Each row is a point. Two turns around zero, p and q, are shown by what they do to some points. Where does a point land after both, in the order given? Backwards means that the second turn is done in reverse. Each puzzle has new turns, and all numbers are rounded.

Turn p:
[ 39 -25 -21] => [ 35 -32  19]
[-30  29 -41] => [ 10   9 -57]
[-32  -1  35] => [-45  14   4]
[23 -3 27] => [ 1  8 35]
Turn q:
[ -7 -42   7] => [-37  21  -7]
[32 60 12] => [ 42 -40  37]
[15 21  7] => [ 13 -16  17]
[-6 -4  4] => [-2  8  1]
[ 28   2 -32] => [ -5 -38 -19]
[-61 -37   2] => [-12  64 -29]
Where do these land?
q, then p: [-34  39  35] => [26 41 39]
q, then p: [-13 -43  31] => [-26  39 -28]
p, then q: [ 36 -14 -48] => [-49 -37   5]
p, then q: [-22   1  -6] => [  6   4 -22]
q, then p: [ -1  36 -17] => [ 26 -18  24]
p, then q: [ 34 -20   5] => [-25   3  31]

Turn p:
[  0  16  12 -23] => [-12  25  -9   6]
[ 0 16 29 -7] => [-15  20   7  22]
[-35 -34  -7 -52] => [ 20  47   6 -50]
[ 46 -13   1  43] => [ 28 -44  -2  38]
[-10  21  37  16] => [-26   6  26  28]
[ -2  -5 -71  23] => [  4 -55 -27 -44]
Turn q:
[-52  21  -3  -7] => [ -5  23 -50  14]
[  6  -1 -22  28] => [-34 -10   9   3]
[  1 -39  10 -22] => [ 30 -32  -6 -11]
[-33  -9  29   8] => [  5   7 -33 -30]
[ 78  27 -13  -7] => [ 4 11 80 24]
Where do these land?
q, then p: [  2   8 -19  40] => [-20  13  29 -25]
p, then q: [ 27  25 -35 -32] => [-24 -19  -5  51]
q, then p: [ 45  58  16 -31] => [-39  -2   1  71]
p, then q backwards: [-16 -53  14  15] => [ 48  -8  26 -22]
p, then q: [-28 -34  18  12] => [ 33  19  14 -27]
q, then p: [-30  -4   7  -3] => [  1 -11 -22 -19]

Turn p:
[ -8  33 -22 -12 -10   5] => [10 26 20 24 12  5]
[ 15   3 -25   8 -23  29] => [ 22 -13  13  20   3  33]
[ 20  -6   0 -16   8  36] => [ 37 -10  -7 -13  15  12]
[-16  -6   1   6 -39  15] => [ -3 -30  18  27  10   0]
[-16 -55  27 -23  48 -97] => [-87  18 -17 -82  -6 -36]
[-21  -6  21  -3  20   8] => [ -1  -3 -25  -3  13 -24]
[ -5   7 -21  38  22 -30] => [-31  26 -22  11 -29  16]
[ 30  29  20   2 -25  34] => [ 53 -14  20  15 -17  -6]
Turn q:
[21  8 12 13  9 25] => [  5  19 -16 -24  16   7]
[ 22  36  17 -10  26  -2] => [-16 -15  -9 -41  21 -13]
[-29 -70  24  38  -6 -29] => [-13   2  17  58   3  69]
[ 25  31 -27  -6  -9  -1] => [ -2   2 -24  -6   1 -42]
[-11  39  10  17 -15  11] => [-26  30   7 -20  -8 -16]
[ 21 -47  25 -35 -12  -8] => [ 35 -19  25  25  42  11]
[-49   2 -60 -16   5   6] => [ 17 -15  -1  10 -74 -16]
Where do these land?
q, then p: [-67  -5 -48 -56  38 -38] => [-38 -99  36 -18  -4   5]
q, then p: [ 11   9  30  22 -53   6] => [  7  43 -19  22 -21 -35]
q, then p: [ 9 28  4 13 15 28] => [ 8 27 23 -5 27 -1]
q, then p: [ -6  21 -39   9  14 -34] => [-47 -15  14  17  13  19]
q, then p backwards: [  5 -23  19  30  -2  17] => [  3   8 -42  -4  16   6]
p, then q: [22 -9 32 -9  7 -4] => [ 12 -21  13  19  17 -18]
q, then p: [ 27 -22   2  -9 -18  25] => [ 23  23  -8 -16 -28  13]

Turn p:
[ 10  34 -26 -21  11 -18] => [-31  -1  26  18  28  -9]
[-23 -37  28  -6  64  -3] => [ -9  70 -24 -24 -11  25]
[-9 43 21  6 15  8] => [ 6 20  0 47  2 -3]
[-67 -60  -2  30   1   2] => [-10   5 -80 -38 -33  -1]
[ 16 -29 -26 -24 -30  10] => [ -8 -32  24 -37 -16  -9]
[-17  12  33  -8 -32   5] => [  8 -19  -4  28 -31  20]
[ 51  26  -8 -28  28 -34] => [-14  15  53   5  49  18]
[ 25  35  18  38 -36 -11] => [ 42 -36  -1  36  25   6]
[ 14 -24 -37  12 -21  40] => [ 17 -22   7 -34 -14 -46]
Turn q:
[ 18 -38  37   3  25 -19] => [-24 -26  -7  -4  21 -49]
[-48  57   2  -3 -29  18] => [18 15 33 14 18 68]
[-49 -25   3  19  51  -2] => [  3  42  -3 -13  56 -30]
[-42  35 -18   9 -60  -9] => [ 24   3  40 -30  -6  63]
[ 34 -37  -4  -7  23 -24] => [-26  -6 -21 -13 -17 -46]
[ 38 -20   8  20   2  18] => [ 17 -28 -28   8  -9 -25]
[ -9  28 -30  26 -20  -5] => [ 19   9 -11 -24  -7  41]
[ 31 -51   1 -27  17  15] => [ -4  -2  -3  19 -25 -61]
[ 27  50   0 -39 -10   9] => [-25  -6   0  41 -32  39]
Where do these land?
q, then p: [ 56 -30  17 -25  -9  22] => [ 11 -46 -37 -32  18  25]
q, then p: [ 35  29  22  17 -10 -31] => [-17   3 -16 -41 -35 -21]
p, then q: [  1  24 -62  64 -44 -10] => [-32  29 -28 -57  -6 -68]
p, then q backwards: [-43 -27  26  -6 -45   9] => [ 61  19 -24   3 -28  -4]
p, then q: [12 -5 -3 17 52 19] => [-39   2 -20  11  -3  38]
p, then q: [ 29  26  23  30  45 -29] => [ -8  11 -63  33  21  13]
q, then p: [-47 -18   1 -29  12  -3] => [ 3 23 -4 46  7 28]
q, then p: [-23 -16 -15 -39   4   1] => [ 7 -7 -7 43  2 23]
q, then p backwards: [-21  17  -8 -29  -4  23] => [  9  23  30 -19  17   5]
